Rows are points. Each copy is the shape, with its points in the same order, stretched, turned, moved and blurred by noise. Say if it was mirrored as well.

Shape:
-43, -27, -19
18, -37, 27
8, 3, -19
6, 49, -4
-24, 10, 89
2, 2, -58
-45, 21, -6
Copy 1 (7 x 3):
11, -50, -11
-26, -33, 50
-32, -12, -8
-20, 35, -19
48, 31, 66
-49, -29, -34
19, -3, -25
Copy 1 is: mirrored
Copy 2, 7 rows:
5, -31, 32
21, -51, -47
39, 3, -9
23, 46, -20
-58, -25, -56
63, 15, 23
-11, 14, 23
Copy 2 is: mirrored
Copy 3 (7 x 3):
-50, -23, 20
15, -16, 67
9, -17, 2
23, 29, -19
2, 73, 81
-10, -41, -29
-37, 22, -2
Copy 3 is: only turned

Shape, 8 rows:
-8, -85, -23
-7, 41, 6
-13, 3, -70
-24, 23, 15
-31, 59, 6
-6, -11, 29
-2, 22, -34
18, -43, 17
Copy 1 (8 x 3):
-48, -66, -8
27, 36, 29
53, -36, -7
15, 21, 47
45, 45, 59
-26, 20, 30
37, 11, 0
-47, -4, -10
Copy 1 is: mirrored
Copy 2 (8 x 3):
-60, -20, -76
10, -9, 37
19, -53, -40
-13, -20, 29
10, -28, 57
-35, 5, 7
15, -19, -4
-38, 16, -30
Copy 2 is: mirrored
Copy 3, 8 rows:
13, -88, -41
-4, 51, 7
42, 20, -53
-20, 32, -6
-20, 71, 0
-20, -10, 9
26, 36, -21
3, -48, 5
Copy 3 is: only turned

Shape (7 x 4):
60, 9, 59, 31
-5, 16, 22, -33
27, 8, -32, -30
-7, 42, -6, 45
6, -49, -14, -35
17, -50, -7, 57
-23, 2, -37, 26
Copy 1:
-1, -34, -63, -70
35, 9, 23, -53
73, -1, 7, -3
6, 45, -46, -15
45, -39, 41, 9
-17, -35, -39, 41
14, 34, -10, 21
Copy 1 is: mirrored
Copy 2:
45, -5, 90, 8
10, 4, -3, -26
33, -39, -26, 7
26, 31, 7, 52
-28, -64, -12, -4
-22, -48, 44, 69
-13, -6, -24, 58
Copy 2 is: only turned
Copy 3, 7 rows:
18, 56, 52, 31
-15, 28, -14, -35
-22, -15, 23, -23
-60, 30, 11, 29
17, -27, -24, -13
1, -11, 0, 65
-48, -12, -12, 18
Copy 3 is: mirrored
Copy 4, 7 rows:
-54, 93, -21, 27
-23, 24, 39, -21
23, 19, 2, -33
25, 45, 20, 49
-17, -19, -22, -33
-22, 3, -62, 42
29, -12, 2, 35
Copy 4 is: mirrored

Shape, 10 rows:
-41, -33, 50, -28, 8, 39
9, 49, -31, 17, -46, -1
45, -20, 24, -30, 60, 25
-28, 2, 12, -70, 5, -52
46, -56, -15, -18, 38, -42
-1, -67, -62, -1, -3, -55
-8, 6, -7, 18, 6, -4
-29, -53, 22, 63, -37, 17
-39, 23, 6, 23, 18, 4
23, -20, 55, -21, 19, 11
Copy 1 (10 x 6):
-33, -30, 8, -16, 13, 52
-4, 61, -9, -12, -66, -17
39, 4, -1, 16, 48, 45
-15, 16, 29, -59, 26, -34
45, -20, -21, 11, 33, -26
16, -10, -70, -9, -3, -66
-21, 23, -5, 20, -12, -9
-33, -39, -10, 27, -64, 12
-54, 29, 2, 14, -8, -4
20, -3, 38, 3, 12, 40
Copy 1 is: only turned
Copy 2, 10 rows:
-49, -9, 44, -10, 2, -44
19, 56, -39, 25, -31, -20
28, -7, 39, -1, 66, -31
-48, 49, -36, -53, 57, -38
11, -11, -21, -19, 80, 24
-31, -11, -70, 4, 46, 39
-8, 32, -2, 26, 16, -5
-33, -10, 33, 24, -51, 35
-29, 46, 16, 43, 13, -18
6, 7, 44, -28, 26, -18
Copy 2 is: mirrored
Copy 3 (10 x 6):
-62, -9, 72, 26, 7, 44
-34, 51, -45, -14, -50, -33
45, -12, 35, -19, 24, 51
-7, 60, 25, 51, 34, 0
59, -15, -13, 32, 50, -9
-8, -2, -54, 61, 56, -50
-28, 19, 1, -8, -2, -27
-84, -43, 30, 16, -34, -57
-58, 23, 20, -15, 17, -17
8, -11, 56, -3, -7, 21
Copy 3 is: mirrored

Shape, 12 rows:
-30, -24, -13, 3, 20, 10, -38, 1
57, 3, -45, -1, 33, 8, 41, 31
55, -19, 35, -31, 70, -40, 65, -1
43, 30, -29, -23, -1, 27, 13, 33
-46, -5, 27, -19, -40, -19, -28, -26
-34, -10, 12, 2, -50, -70, -57, 2
4, 26, 3, 4, 22, 11, 56, 52
-36, -14, 28, 45, -34, -42, -33, -43
1, 45, -72, -11, 26, -6, 18, 32
-28, 2, -14, -14, -17, -18, 11, -26
27, -35, 73, -32, 67, -68, 47, 11
-29, -44, -23, -1, -34, -21, 2, 9
Copy 1:
-13, 3, -16, 7, -1, 15, -17, -23
61, 46, 14, 1, 43, 25, 35, 15
33, -16, 76, 25, 84, -5, 14, 14
38, 42, 18, -30, 12, 10, 25, 30
-23, -27, 16, 6, -30, -54, -11, -1
2, -34, -16, 34, -31, -65, -49, 26
3, 66, 35, 14, 41, -10, 35, 19
-15, -38, 13, 65, -50, -34, -23, 3
27, 37, -41, -4, 33, 7, 49, 31
5, -17, 3, 12, -5, -34, 26, -8
3, -26, 83, 39, 90, -27, -23, 16
25, 14, -18, 25, -2, -36, -6, -35
Copy 1 is: mirrored
Copy 2, 12 rows:
-10, -40, -16, 15, 40, -15, -36, 3
76, 29, -7, -8, -10, -10, 13, 44
34, 64, 47, -47, 30, -53, 46, -33
41, 29, -7, -10, -21, 7, -27, 73
-65, -12, -19, -1, -16, 4, -43, -38
-57, -1, -34, 51, -42, -40, -59, -45
18, 23, 12, 2, -6, -9, 42, 62
-43, -25, 9, 58, -21, 10, -31, -72
44, 43, -65, 36, 17, 1, 7, 57
-15, 3, -37, -4, -9, 22, -1, -22
-12, 56, 61, -33, 31, -86, 32, -49
-7, -34, -37, -2, -25, -27, 3, -22
Copy 2 is: only turned

Shape, 12 rows:
5, 36, 1, 41, -23, -42, -52, -49, 1
5, -23, -31, -45, -17, 11, -1, -51, 20
9, 12, 10, -18, -36, -102, -23, -41, 0
39, -6, 19, -16, -38, -1, 12, -25, -14
-28, -2, -7, 2, -12, 6, -13, 39, 21
-17, 1, -43, 11, -22, 27, 35, 25, -66
-16, 18, -45, -50, -13, -93, -1, -18, 49
-33, 13, -13, 1, -11, 5, 53, 18, 18
14, 39, -26, 20, 19, -26, 13, -7, -15
-7, -63, 49, -20, 23, -22, 48, 61, -46
87, -15, 26, -14, -43, 31, -24, -11, -5
-23, 42, -11, -30, -8, 20, -2, -2, -7
Copy 1:
33, 33, -19, -9, -49, -42, -32, -36, 37
9, 45, 36, -6, 40, 31, -14, 16, 63
33, 38, 12, -37, -50, -68, -10, 18, 79
21, 43, 31, 9, -25, -13, 24, 35, 19
0, -1, -39, -31, -5, -10, 2, 27, 6
-60, 41, 4, -1, -15, -25, 1, 56, -54
18, 42, -14, -62, 27, -61, -11, 19, 112
-22, -3, -13, 3, 15, -39, 37, 29, 10
-4, 48, -14, 8, 7, -64, 4, -16, -11
20, -43, 18, -5, -17, -76, 15, 115, -47
57, 66, 23, 16, -20, 38, 30, 37, 8
-12, 35, -4, -38, 11, -19, 13, -4, -12
Copy 1 is: mirrored
Copy 2, 12 rows:
25, -55, 21, 43, -5, -19, -24, -53, 70
-53, -17, -12, 27, -27, 68, 24, -5, 40
-31, -58, 70, 0, -28, -20, -25, -22, 78
11, -23, 35, 20, -28, 40, -7, -2, -2
19, 21, -49, -20, -11, -9, 14, -14, 10
-7, 32, -28, 54, -46, -36, 5, 30, -54
-64, 11, 35, -27, -42, -6, 25, -10, 108
0, 35, -27, -5, -65, -12, 44, -18, -7
5, 23, 28, 45, -8, -38, 20, -26, 21
-9, -8, 4, -58, -16, -31, 55, 9, -83
45, -32, 28, 15, 23, 68, -43, 6, -13
-18, 45, -20, 23, -22, -6, -18, -45, 13
Copy 2 is: mirrored

Shape:
6, 1, -36, -31, 6, -36, -41, -33, -20, 12, 29
6, 12, 51, 21, 22, 28, 21, -16, 2, -14, 38
10, 12, 2, 32, 49, -36, 6, 27, -52, 7, -7
-5, 21, 0, -37, -75, 44, -47, 29, 3, 39, -58
29, 1, 36, 5, 19, -20, 18, 21, 17, 29, -50
34, -46, -5, 17, -26, 15, -14, -1, -5, 30, 84
-43, -40, -75, 73, 1, -15, -23, -4, 43, 21, 44
-16, -45, -26, 33, -66, 6, -4, 20, -29, -11, 6
-59, -24, -7, -27, -56, -14, 24, -46, 6, -2, -55
25, 0, -36, -5, -3, 66, -8, 61, -33, -16, 30
-33, -7, -44, 16, 30, 4, 37, 1, -5, 29, 47
-44, 4, -28, -48, 47, 17, -14, -40, -50, 45, 35
-60, -33, -3, 4, -48, -46, -48, -19, 10, 14, -51
9, -57, 1, -39, -8, 75, -22, 16, 14, -19, -3
-40, -2, 17, -44, -9, -4, -23, 18, -31, -42, -27
-43, -113, -4, 12, 40, 27, -40, 21, 5, -44, -52
12, -31, 13, 23, 5, 11, -27, -34, 6, -10, -45
Copy 1:
24, 15, -48, -27, -1, 12, -66, 6, -16, 10, 1
16, 26, 53, 14, 44, 1, -15, -25, -51, 2, 11
-16, 52, -4, -11, -1, -62, -19, 10, -43, -7, -45
24, -49, 30, 35, -50, -21, -75, 50, 19, -45, 20
0, 2, 43, 19, -23, -62, -16, -37, -4, 26, -18
33, 49, -5, 44, 43, 20, -57, 45, -25, 42, 56
-1, 50, -22, 23, 56, 52, -10, 71, 69, 25, -29
7, -12, -30, 58, 19, 1, -1, 76, -1, -27, 34
-4, -113, -4, 21, 1, 18, 21, 19, 6, -5, -14
52, 63, 10, 3, -6, -13, -29, 75, -16, -36, 50
1, 36, 20, -18, 26, 27, -1, 64, -9, 29, -28
-2, -9, 9, -76, 32, 10, -65, 70, -34, 11, -23
-37, -75, -30, 26, 16, -4, -28, 17, 47, -16, -5
54, -8, 31, -14, 36, -12, -21, 35, 15, -5, 90
-17, -35, -10, -26, -6, -22, -11, 11, -26, -57, 39
-4, -23, 0, -32, 95, -58, 29, 53, 66, -18, 57
30, -21, 15, 21, 45, -35, -23, -14, 19, -8, -3
Copy 1 is: only turned
Copy 2:
39, 47, -12, 9, -8, -15, -48, 21, -15, 4, 6
0, -37, 30, 31, 12, -8, -1, -14, 0, -6, 56
48, -11, 28, 23, 17, 33, 2, 13, -29, 40, -8
-9, 32, 53, -87, -81, 5, -37, -18, 5, 11, -15
14, -4, 41, -17, 12, 41, 30, -18, 34, 19, -22
38, -21, 16, -45, 21, -65, -57, 21, 5, 29, 58
-15, -33, -55, -23, -19, -50, -5, 74, 0, 38, 7
15, -50, 4, -44, -34, -23, -67, 1, 2, 14, -15
-51, -7, -38, -24, -20, 24, -36, -50, 19, -37, -59
38, -34, 68, -41, -23, -24, -40, 51, -39, -11, 15
4, -22, -29, -18, 27, -16, -3, 42, -44, -4, 18
-12, 54, -10, -2, 23, 9, -50, 33, -59, -8, 23
-41, 23, -26, -15, -50, 9, -35, -28, 29, 35, -56
-37, -21, 67, -28, -3, -24, -48, 29, 25, -34, -15
-17, 4, 38, 27, -30, 9, -33, -30, -22, -18, -60
-80, -39, 51, 31, 11, 8, -42, 49, 41, 5, -88
-18, -12, 23, 13, -19, 33, -27, 9, 53, 16, -9
Copy 2 is: only turned

Shape, 17 rows:
-13, 27, -3, -36, 16, 28, 24, 12, -47, -40, 15
-10, 44, 9, -5, 23, 16, 1, 15, -7, -49, -22
-35, -46, 52, -23, 8, -70, -21, -15, 17, 8, -52
1, 87, -21, 5, 19, -19, -15, 9, -36, -1, -3
-21, -52, 56, 7, -44, -75, 11, 20, 13, 37, 9
24, 20, -43, 8, 20, -19, 17, -18, 101, 18, -8
15, 33, 14, -4, 16, 22, -40, -32, -36, -11, 15
41, 37, 9, -53, -17, -9, -6, 47, -29, -51, -18
12, -13, -30, 9, 23, -54, 26, -37, 59, 8, -16
4, 81, 4, -8, 29, 64, -15, 44, -31, -9, -17
49, 4, -76, -19, -12, -21, -5, -9, 66, 43, -22
20, 52, 8, -22, 33, 16, -31, 26, 14, -40, 26
-18, -61, 49, 10, -11, -33, 5, -13, -6, 39, -37
-43, -34, 60, 12, -77, -45, -4, -31, 12, -1, -36
51, -23, -31, 62, 18, -34, 2, -20, 58, 10, -26
-4, -18, 51, 27, -11, -53, 22, -28, -5, 15, -38
-7, -18, -65, 15, 11, -30, -22, 17, 44, -21, -13
Copy 1:
14, -17, 0, -53, -29, -8, -12, 33, 20, -33, 8
14, 15, 0, -10, -23, -23, 5, 10, 27, -37, -11
-85, -29, 48, 42, -18, -54, 12, -8, -25, 18, 6
35, 70, 7, -10, -45, -33, -22, 15, 3, 2, -14
-76, -17, 31, 53, -14, 2, 9, 57, -39, 44, 50
-7, 59, -56, 28, 11, -33, 29, -58, 16, 15, 51
4, 13, 31, -26, -17, 21, -34, -17, 22, -28, 9
62, -42, -12, 13, -33, -14, -18, 32, 38, -8, 6
-20, 35, -27, 34, 4, -34, 27, -49, -37, 0, 37
48, 25, 10, -42, -29, -8, -18, 29, 76, 10, -36
20, 18, -74, 32, 10, -18, -29, -52, 3, 57, 43
39, 13, 10, -4, -1, -24, -13, -2, 71, -36, 23
-75, -16, 33, 25, -9, 2, 20, 13, -34, 42, -3
-91, 1, 5, 75, -58, 26, 18, 34, -10, 6, 7
-5, 49, -28, 60, 49, -8, 5, -40, -32, 6, 13
-44, 8, 18, 40, -30, 11, 40, 7, -49, 12, 0
-17, 27, -44, 28, 38, -55, -47, -14, -2, -1, 11
Copy 1 is: only turned
Copy 2, 17 rows:
-20, 44, -10, -38, 21, -15, -18, -12, -16, 17, 46
23, 4, 20, -2, 28, -11, -33, 21, -26, 5, 23
-10, 6, -19, 63, 48, -58, -8, 20, 56, -18, -72
18, 18, 6, -1, 16, -36, -15, -28, -33, 84, 1
-28, 46, -49, 57, 2, -27, 30, 40, 66, 5, -71
48, -59, 32, -1, -33, 17, 60, -16, 63, 13, -24
-7, 10, -13, 8, -21, -32, -58, -38, -19, 42, 13
53, 59, -3, -56, 21, -35, -40, -2, -28, 4, -27
32, -28, 3, 41, -11, -9, 74, -28, 50, -15, -34
2, 9, 30, -38, 23, 26, -71, -1, -51, 66, 12
39, -59, 0, -32, -47, 8, 42, -54, 46, 27, -76
62, 15, 3, -34, 9, 7, -47, -8, 15, 36, 20
-57, 26, -26, 61, 6, -20, 9, 5, 28, -16, -71
-41, 18, -26, 66, -19, -76, -12, 76, 25, -19, -47
54, -52, -7, 57, -36, 24, 58, -37, 13, -18, -56
-31, 39, 1, 86, -5, -33, 28, 6, 11, -18, -51
44, -72, -45, 3, 18, 0, 41, -3, 15, 8, -16
Copy 2 is: mirrored
Copy 3, 17 rows:
-31, 0, 48, -13, -5, 48, 38, 17, -7, -15, 37
-8, -16, 31, -10, -20, 33, 49, 30, -29, -17, -12
-21, -12, -44, -36, -3, -63, 60, -2, -64, 31, 16
-43, 14, 3, 43, -43, 32, 21, -12, -1, -37, -17
-3, -14, -44, -5, -23, -86, 43, 11, -9, 35, 74
21, -24, -12, 36, 7, 2, 28, -49, 34, 69, -56
1, -7, 5, 4, -6, 30, -6, -8, -25, -44, 14
-24, -18, 34, -40, -36, -9, 47, 12, 26, -51, 6
-17, -39, -34, 13, 2, -5, 41, -58, 3, 74, -19
-14, 5, 56, 21, -13, 40, 8, 50, -9, -47, -32
-23, -22, -32, 13, 8, -19, -23, -46, 68, 49, -50
27, 1, 19, 3, 5, 33, 60, -1, 15, -48, -17
-18, -43, -23, -8, -1, -65, 7, 17, -52, 52, 41
19, -23, -37, -56, -73, -54, 22, 31, -55, 37, 49
-3, -94, -54, 42, 14, -4, 14, -37, 15, 51, -35
-17, -48, -17, 7, -36, -47, 26, -7, -50, 39, 24
-18, -27, -62, -5, 14, 34, 43, -4, 39, 30, -20
Copy 3 is: mirrored
